Rows are points. Two turns around zero, p and q, are shown by what they do to some points. Write where each new point lands after one turn and then the other. Backwards means that the second turn is done in reverse. Each puzzle has new turns, and all numbers are rounded.
(in the rows, 128 means zero)

Turn p:
[169 151] => [152  87]
[108 149] => [149 148]
[94 62] => [ 61 161]
[138 150] => [150 118]
[132 128] => [128 124]
Turn q:
[ 88 135] => [105 162]
[166  87] => [125  72]
[ 88 163] => [125 181]
[139 111] => [124 108]
[159 143] => [160 116]
Where do these land?
p, then q: [122 123] => [129 136]
p, then q: [119  74] => [ 96 172]
p, then q: [180 143] => [102  80]
q, then p backwards: [114 124] => [121 116]
q, then p: [104 177] => [180 111]

Turn p:
[107 120 109  88] => [144 124  81 124]
[134  76 162 128] => [169 123 154  89]
[165 120 115  92] => [154  88 118 150]
[110 161 121 208] => [ 53 158 164 121]
[123 163 133 124] => [119 148 123 156]
Turn q:
[123  67 149 184] => [148  91 177  72]
[ 88 103 127 142] => [ 99 125 151  96]
[143 166 144  79] => [128 141  69 154]
[129 160 130 134] => [138 157 120 134]
[157 143  90 101] => [126 126 123 185]
Where do these land?
p, then q backwards: [117  55 190 121] => [141 127 177 210]
q, then p backwards: [159 171 115 125] => [125 161 154  93]
p, then q: [122 142 112 164] => [ 99 145 122 103]
p, then q: [123  95 141 111] => [138 107 111 155]
q, then p: [157 133  91 105] => [ 97 131 161 102]
p, then q backwards: [ 91 172 119 144] => [ 92 165 111 102]

Turn p:
[154 122 128 132 134 143 155 176] => [150 115 106 162 135 122 159 153]
[105 220 159 126 113 114  96 101] => [ 89 161 149  84 178 163  82 165]
[ 60  93 101 157 156 112 142 110] => [102  97 108  93  66 157 139  96]
[136 150 134  97 110 138 164 168] => [150 157 123 146 147 144 169 158]
[112  97  99 144 141  81 135  78] => [ 93 107 135 119 108 142 126  58]
[109  68 106 155 197  91 157  92] => [107  71  87 106 100 127 149  48]
[154 102 115 121 100 134 127 149] => [143 134 146 167 115 109 140 130]
[130  93 183 113 103 159 131 118] => [184 122 167 100 128 103 138 134]
[164 139 119  82 120 178 106 138] => [168 179 115 151 138  96 106 145]
[145 219 119 164 107 140 100 120] => [102 139 132 148 169 168  59 175]
[139 104 145 118 127 119  96 158] => [119 126 139 131 123  79 141 145]
Turn q:
[125 146 159 126 122 102  84 130] => [ 96 102 135  94 157 131 114 128]
[129 130  74 116  77 175 171  94] => [162 163 146 192  89 120  79 140]
[162 121 154 141 133 128 140 155] => [115 117 144 121 112 143 167 145]
[ 51 185 115  78 154  78 147 153] => [ 95  96  36 140 140  59 110 115]
[127 113 142 178 141 116 147 134] => [123 132 144 145 147 133 176 111]
[167 105 130 178 153 113  83 155] => [105 140 138  96 145 193 167 110]
[164 124  84 110 136 110 130  54] => [157 192 119 131 162 135  98 176]
[ 96  92 165  95 101 156 104 165] => [157  56 139 105 101 133 113 103]
[130 136 128 129 136 175 146 113] => [143 154 149 128  97 104 127 122]
Where do these land?
p, then q: [ 98 139 140 149  88  66 113 146] => [142  70 139 132 121  79 145  94]
p, then q backwards: [ 87 122 102 153 131 167  97 154] => [158 149 111  73 115 152 142 153]
p, then q backwards: [161 144 157 105 149  97 135 187] => [130 140 153 143 159  67 169 112]
p, then q backwards: [180  97 158 136 128 134 145 110] => [ 77  93 155 133 116 126 138 108]
p, then q: [126 130 111 154 136  72  99  82] => [163 116 135 107 173  97  98  91]
q, then p: [122 154 148 102 132 152 164  80] => [ 74 123 151 138 165 114 154 141]
q, then p: [130  84 119  74 154 166  98 125] => [151 181 143 174 151  91 116 114]
q, then p: [118 157  66 174  72 102 164  89] => [ 85  59 106 111 126 152  69 174]
q, then p: [128 160 122 100 129 180 106 124] => [106 171 175 122 133 115 114 137]
p, then q: [131  93 156 133 160 144 159 183] => [149 128 101 177 113 160 165 162]

Turn p:
[127 138 169 114 107 133 116 136 122 148  98 112] => [168 153 157 110 117 124 134 127 129 132 119 105]
[138 147  81 117  92 102 180 110 135 125 117 166] => [101  83 168 134 161 134 119 159 164 122 167 136]
[144 123 145 137 138 114 120 120  89 108 123 138] => [131 139 134 171 130 132 116 106 140 133 111 122]
[144 133 125 123 120 162 136 134 108 111 134  84] => [160 105 108 126 142  99 150 102 133 129 116 121]
[149 101 143 133 112 149 147 119 147 138 128 116] => [139 124 122  93 132 113 103 116 144 106 121 127]
[129 140 131 141 139 165 128 151 131 187 128 133] => [144 162 129  91 161 141 148 131 107 109 121 151]
[120 133 114  97 155 112 130 129 117 154 143 157] => [117 139 143 154 125 131 139 162 114 109 130 162]
[103 141 127 131 126 152 142 144 112 125 150 132] => [124 120 131 131 154 112 139 122  90 128 129 126]
[108 115 123 129 106 121 117  99 122 127  99 123] => [125 144 143 124 114 109 120 120 149 154 155 124]
[114 132 133 104 169 118  79 122 142  87 120 140] => [136 136  97 169  76 151 126 136 107 138 150 121]
[145 135 138 149 112 114 117 129 143 138 153 125] => [125 121 124 109 133 144 111 137 130 147  97 131]
[102 143 142 143 160 106 112 124 168 110 128 104] => [109 141  87 123 100 139 134 153 117 143 126  90]
[140  82  94 146 127 116 140 148 127 107 142 133] => [ 84  98 122 128 119 133 126  92 140 114 122 148]
Turn q:
[145 137 145 145 132 130 160 137 135 116 148 152] => [127 140 121 156  97 151 134 111 128 118 124 147]
[138  89 153 119 145 145 125 121 127 114 101 119] => [150 114 149 106 109 119 125 120  86 136 126 127]
[138 106 146 109 151 150 106 147 130 124 147 169] => [159 103 124 144 106 143 111 151 104 100 147 132]
[115 129  93 178  99 105 123 143 119 142 125  85] => [102 141 167 128 159 116 130 132 174 140  85 120]
[129 121 138 122 141 132 121 120 128  77 141 155] => [160 113 117 133 125 153 160 121 107 107 130 134]
[159 173 100 141  83 113 134 148 136 135 118  77] => [ 90 128 117 124 119 105 148 138 187 173  91 128]
[130 132 112 119 170 123 116  95 127 164 133 118] => [112 107 111 135 158 113  91 105 113 130 139 107]
[146 146 117 141  80 139 132 111 107 140 118 116] => [110 132 131  95 118 145 126 120 173 152 126 122]
[102 123 102 115 163 143 134 121 143 147 111 150] => [117 124 130 142 162 133 109 136  94 138 160 143]
[132 112 132  94 133 117 144 135 111 112 138 155] => [123 129 107 114 115 144 135 141 100  95 130 139]
[112 156 109 136  91 142 128 119 130 138 132  76] => [116 152 127 119 145 124 136 135 165 173 115  94]
[110 113 155 116 145 130 132 135 122 132 135 128] => [146 147 127 129 123 119 114 132 103 113 130 122]
[112 140 159 142 129 109 115 150 117 107 113 149] => [165 141 130 126 128 114 139 127 140 104 125 163]
[122 112 132 116 130 113 122 110 160 145 133 145] => [114 122 136 140 127 112 133 124 116 110 164 115]
Where do these land?
q, then p: [113 107 132  89 141  95 132 112 130 138 141 120] => [112 112 125 166 118 105 158 126 129 146 121 116]
q, then p: [109 116 108 132 127 157 156 114 133 122 125 112] => [149 160 128 126 153 110 147 133 114 123 121 129]
q, then p: [115 118 102 134 119 117 118 127 100 109 117 111] => [141 141 125 140 111 127 143 134 129  91 144 114]
p, then q backwards: [113 150 155 116 121 125 132 128 134 117 138 123] => [124 107 131 113 138 144 114 135 136 128 138 106]
p, then q: [115 126 136 131 122 111 153 149 137 121 107 117] => [133 155 127 120 123 114 145 128 112 141 115 108]
q, then p: [121 132 157 135 128 177 131 143 112 119 110 149] => [171 120 141 122 147 154 111 124 124 125 115 160]
p, then q: [110 130 113 130 135 108 136 111 121 163 129 113] => [120 155 114 150 133 109 132 140 129 121 137 155]
p, then q backwards: [117 137 135 138 193 125  90 114 138 123 137 123] => [121 162 138  93 138 140 173 148 132 118 162 129]
q, then p: [225 127 129 128 112 156 129 114 132 127 117 107] => [129 137 172  66 100  83 105 114 149 137 149 159]
q, then p: [117 125 113 131 116 133  94 122 141 140 109 130] => [119 133 118 122 107 129 122 139 115 105  98 131]
p, then q: [110 128 120 135 113 133 151 199 114 142 169 130] => [145 160 129  76 134 139 114 110  75 114 125 152]
p, then q backwards: [169 127 164 147 114 105 108 120 137 112 148 174] => [144 119 114 161 154 172 136 143  88 154 151 131]
p, then q backwards: [132 142 102 118 122 122 133 111 135 131 115 155] => [118 132 110 131 116 142 116 135 140 142 121 160]
